Rows are points. Two turns around zero, p and q, are shown by what they do to some points. Where does a point land after both, in the order given? Backwards means that the second turn is done in reverse. Each puzzle has new turns, and all numbers are rounded.

Turn p:
9  -1  42 -> -22  -19  32
-10  49  -9 -> -15  49  2
12  -3  -12 -> 17  2  1
-11  -45  -21 -> 20  -32  -34
Turn q:
-18  -31  10 -> -32  -17  9
-41  21  -32 -> -17  18  -50
-15  -20  14 -> -26  -7  11
23  20  12 -> 25  15  15
51  10  -3 -> 49  -9  16
Where do these land?
q, then p: 34  -19  -13 -> 20  -33  13
q, then p backwards: 20  -17  11 -> 21  -10  16
p, then q backwards: 15  -18  7 -> 19  -15  -2
q, then p: -5  59  -8 -> 19  54  18
q, then p: -60  12  -9 -> -12  40  -46
p, then q: -3  -17  12 -> -14  -16  3

Turn p:
-44  -26  -35  -13 -> -51  28  -23  11
14  -7  -15  20 -> 14  -4  -23  12
32  45  36  -23 -> 39  -6  43  -38
-17  -9  30  -18 -> -25  -15  27  -7
36  -6  -23  4 -> 23  -5  -34  -13
-21  2  7  30 -> -1  1  9  36
Turn q:
12  35  24  2 -> -21  25  13  -27
-6  30  23  -37 -> -30  -14  4  -41
-7  -61  -1  21 -> 17  -19  14  58
31  -17  -38  10 -> 52  7  -2  6
-4  24  1  -13 -> -11  2  -9  -23
2  23  21  -8 -> -21  7  9  -21
-27  -34  -29  25 -> 16  -8  -27  48
Where do these land?
p, then q: -10  -12  23  -25 -> -24  -27  3  9
q, then p backwards: -1  -15  -29  12 -> 15  5  -12  28
q, then p: -20  18  -8  39 -> 19  40  0  19
q, then p backwards: 57  -24  27  -26 -> 9  40  58  -14
q, then p: -27  32  -14  0 -> -12  39  -16  -5

Turn p:
-14  -36  38  15  -3  15 -> -46  -14  18  -4  -25  11
-64  7  -7  -5  11  -7 -> -20  59  -16  3  -9  11
-2  19  -8  29  -46  9 -> 24  10  43  27  -14  -3
12  -3  -32  -32  5  7 -> 28  -8  -37  0  -7  0
71  10  16  -28  -6  -11 -> 29  -54  1  -29  17  -38
26  -19  5  5  29  -37 -> -23  -25  -17  4  39  -16
-29  21  -12  17  9  24 -> 8  31  9  1  -1  35
Turn q:
19  23  -14  -40  9  19 -> 22  -10  -14  -13  -19  43
-46  35  -20  3  -13  -31 -> -10  27  -32  42  -32  -14
33  5  25  -5  1  31 -> 30  -11  28  -28  0  10
-38  -8  16  -23  -9  -39 -> -48  7  -11  1  -34  -16
35  3  6  -12  -34  39 -> 40  -44  16  -13  -9  3
11  -32  37  9  -2  -2 -> -16  -9  30  -28  11  -21
-9  -29  -44  48  20  12 -> -5  3  -2  40  64  2
34  18  -12  -16  15  -21 -> 15  10  -34  -30  2  12
-39  -15  4  36  14  -7 -> -28  26  18  30  18  -17
Where do these land?
p, then q: -34  -14  -36  14  42  41 -> 44  -17  25  46  9  36
p, then q: -39  51  -34  -7  -17  -26 -> 56  43  -30  -15  -11  -7
p, then q: 31  -22  39  31  -5  2 -> -48  -3  38  -7  1  -11
p, then q: 4  11  15  15  18  -26 -> -18  31  4  -5  -2  16
q, then p: 20  48  0  -9  -12  45 -> 25  -59  26  -5  -8  -7
q, then p: 11  -28  26  -14  8  -22 -> -11  24  -27  -17  -19  -15
q, then p: 25  -18  -12  -7  -1  -5 -> -4  -8  -32  0  -3  8
q, then p backwards: -18  -26  1  -23  -33  -9 -> 13  -45  19  -4  -9  -2

Turn p:
-39  -2  12  25  11  -40  -45  -8 -> -32  17  -3  -20  -5  -49  -43  11
0  14  -46  36  -42  -49  -25  32 -> -50  -53  -37  -17  -29  -22  0  34
-2  9  -1  -53  -18  -23  11  -18 -> -2  12  -2  -50  -4  36  7  -13
8  -31  17  32  19  25  24  -22 -> 24  15  -14  45  13  -15  -2  -32
5  17  -42  -10  32  -2  28  -8 -> -23  18  -14  9  32  24  34  14
27  13  -12  -4  -13  20  -17  -24 -> 10  12  -11  14  -28  28  -3  18
-35  14  12  -21  -38  34  4  13 -> -10  -14  52  -4  -30  17  5  -24
30  -45  38  8  -6  2  -1  41 -> 53  -46  1  3  15  -22  -19  -10
23  -19  -8  -32  35  16  17  1 -> 25  8  0  8  44  32  4  2
-17  31  30  18  20  17  4  -7 -> 5  32  28  13  -9  -29  17  1
Turn q:
35  -2  17  30  29  -28  33  -47 -> -12  -4  33  37  13  -15  66  0
10  -4  -31  -3  25  -28  -49  -48 -> -3  -12  4  16  23  -45  2  -65
-10  48  37  7  -11  42  -41  6 -> 13  58  -18  18  -12  43  -25  -25
10  28  24  15  -6  -32  12  11 -> 16  19  20  25  -27  -11  9  20
11  -37  22  -33  -15  27  -11  21 -> 11  -9  19  -26  31  36  -32  10
14  0  -41  -14  0  -20  29  -4 -> 17  -38  -9  -12  -8  -26  25  7
1  -15  24  34  25  30  5  -7 -> -33  28  -2  7  29  19  19  9
-5  -22  -7  -26  16  -3  28  35 -> 2  -10  11  -49  0  -6  2  29
-31  4  -36  -16  -13  1  5  26 -> 0  -17  -30  -30  -25  -12  -22  8
1  -35  -32  33  -48  11  4  18 -> -10  -34  -38  20  21  -2  -29  41
-36  34  22  -25  -2  -1  -15  -11 -> -3  17  9  -6  -43  18  -14  -34
Where do these land?
p, then q backwards: 36  37  -29  -21  -3  12  -13  1 -> 5  7  22  7  -19  23  50  18
q, then p: 4  15  -31  -9  52  -16  -2  5 -> -5  18  -26  -47  11  15  25  -8
q, then p backwards: -1  -29  1  34  -42  -14  18  9 -> 12  0  -36  24  9  14  -36  27
q, then p: -54  34  25  -34  11  2  -10  -12 -> -4  20  17  -14  -62  31  -8  -23
p, then q: 45  16  31  -22  23  37  4  3 -> 44  26  4  13  26  17  31  31
p, then q: 0  12  -13  -3  22  37  -30  -4 -> 0  46  -12  12  1  9  -15  19
p, then q: -25  -21  15  43  -23  -28  21  -36 -> -11  -43  -8  32  -29  -29  4  -38
q, then p backwards: 29  -17  -6  -27  11  -5  -30  -2 -> -8  -30  31  -16  17  -3  12  18
q, then p backwards: 23  -1  -27  -44  10  31  13  2 -> 29  -11  13  -36  -12  -28  28  15
q, then p backwards: -30  -38  6  50  -20  -23  18  20 -> -17  18  -43  32  14  -3  -50  19
p, then q: -28  -9  27  33  -40  -35  13  14 -> -13  -57  35  14  -16  -19  -13  -18

Turn p:
-11  -6  -15  -7  7  13  16  -7  -21 -> 7  -4  6  22  -11  18  13  7  -12
-12  -13  1  4  16  0  2  10  18 -> -4  13  -7  -9  8  20  -14  5  -5
-7  -15  16  -13  -23  7  10  -11  -9 -> 1  -8  10  4  15  -8  19  28  -1
40  -11  8  0  -12  10  11  -13  25 -> 13  1  -16  6  8  -12  -8  18  44
-3  37  20  8  14  10  -20  -18  -24 -> 32  -18  16  0  1  -23  -7  -27  -23
3  13  0  -5  5  4  14  40  -15 -> -2  12  1  -12  -40  -5  -3  12  -16
-17  -16  7  28  3  1  -7  -16  -23 -> -6  -5  2  28  22  -6  -7  -2  -28
-10  6  -12  -9  11  -51  2  11  -7 -> -19  23  -16  -14  -6  4  29  -28  -15
48  14  8  -5  -5  -3  -45  2  -17 -> 3  -42  -26  -12  -14  -40  -8  -20  11
-12  9  -16  11  -10  -3  13  14  -3 -> -16  16  17  7  -15  2  0  -2  -3
-18  -18  -18  -12  -7  10  6  -12  76 -> -9  14  13  -20  33  50  -13  10  50
Turn q:
-23  -19  14  -2  -13  -9  -9  -12  11 -> -6  -19  17  -1  7  0  -30  6  3
-7  -1  -2  26  -10  -29  -22  -3  -33 -> -21  0  -4  18  32  5  -7  -29  23
-9  1  -4  11  9  -16  -41  -8  5 -> 9  2  -17  -6  22  -2  -28  -9  24
-1  32  -12  -34  -6  6  9  -3  -14 -> 5  28  7  6  -33  -5  -1  -22  -14
-2  14  5  -17  7  4  24  23  11 -> 13  6  19  -8  -22  -14  21  7  0
27  -14  13  -21  -4  3  7  6  2 -> 18  -23  1  2  -8  4  13  -6  -23
24  43  -30  18  -19  35  8  19  -5 -> 4  44  -15  11  -24  39  34  6  9
-21  -31  36  -5  18  12  -10  -17  -1 -> 2  -14  17  -14  34  -13  -25  14  -28
6  -8  17  3  13  -10  44  -17  21 -> -24  -26  6  -32  -14  -13  17  12  -13
5  -16  -37  23  5  4  -9  9  3 -> -3  2  -32  22  7  0  5  22  18
Where do these land?
p, then q backwards: 1  6  -26  22  9  1  -3  -5  11 -> -7  10  -8  -3  -24  -12  -15  -7  -14
q, then p: 25  -35  7  -15  20  -22  35  11  -23 -> -13  32  -24  38  14  1  30  11  -21
p, then q backwards: -2  24  0  1  -29  17  -13  2  5 -> -25  -2  19  -8  -6  -22  12  7  12
p, then q: -2  0  1  14  -9  20  -2  19  11 -> 22  0  12  3  12  6  -14  -4  12
q, then p backwards: 15  -17  4  -18  24  -44  16  30  -18 -> 24  24  7  -6  -23  -17  -19  -35  -35
p, then q: -3  -11  -22  -5  -13  22  -31  -14  9 -> 7  -18  1  -1  21  -5  -18  35  -11
q, then p backwards: 0  36  1  -3  -18  1  -11  -16  2 -> -7  17  -20  4  20  -6  4  16  23
q, then p: 5  -13  11  -26  14  -25  44  5  11 -> -22  17  -14  3  20  -13  41  25  -7
p, then q: -1  -9  0  -16  26  -7  37  9  -33 -> -19  19  1  26  -14  23  38  -8  -1
q, then p: 13  23  23  5  7  17  -18  -14  11 -> 27  -27  0  -9  -20  8  11  1  8
p, then q: -36  -1  -2  11  -3  15  -34  -7  11 -> 12  2  6  -7  37  -14  -20  4  -27
p, then q: -13  -3  3  30  -27  5  -19  -21  2 -> -4  -8  3  -23  37  -22  -11  2  9
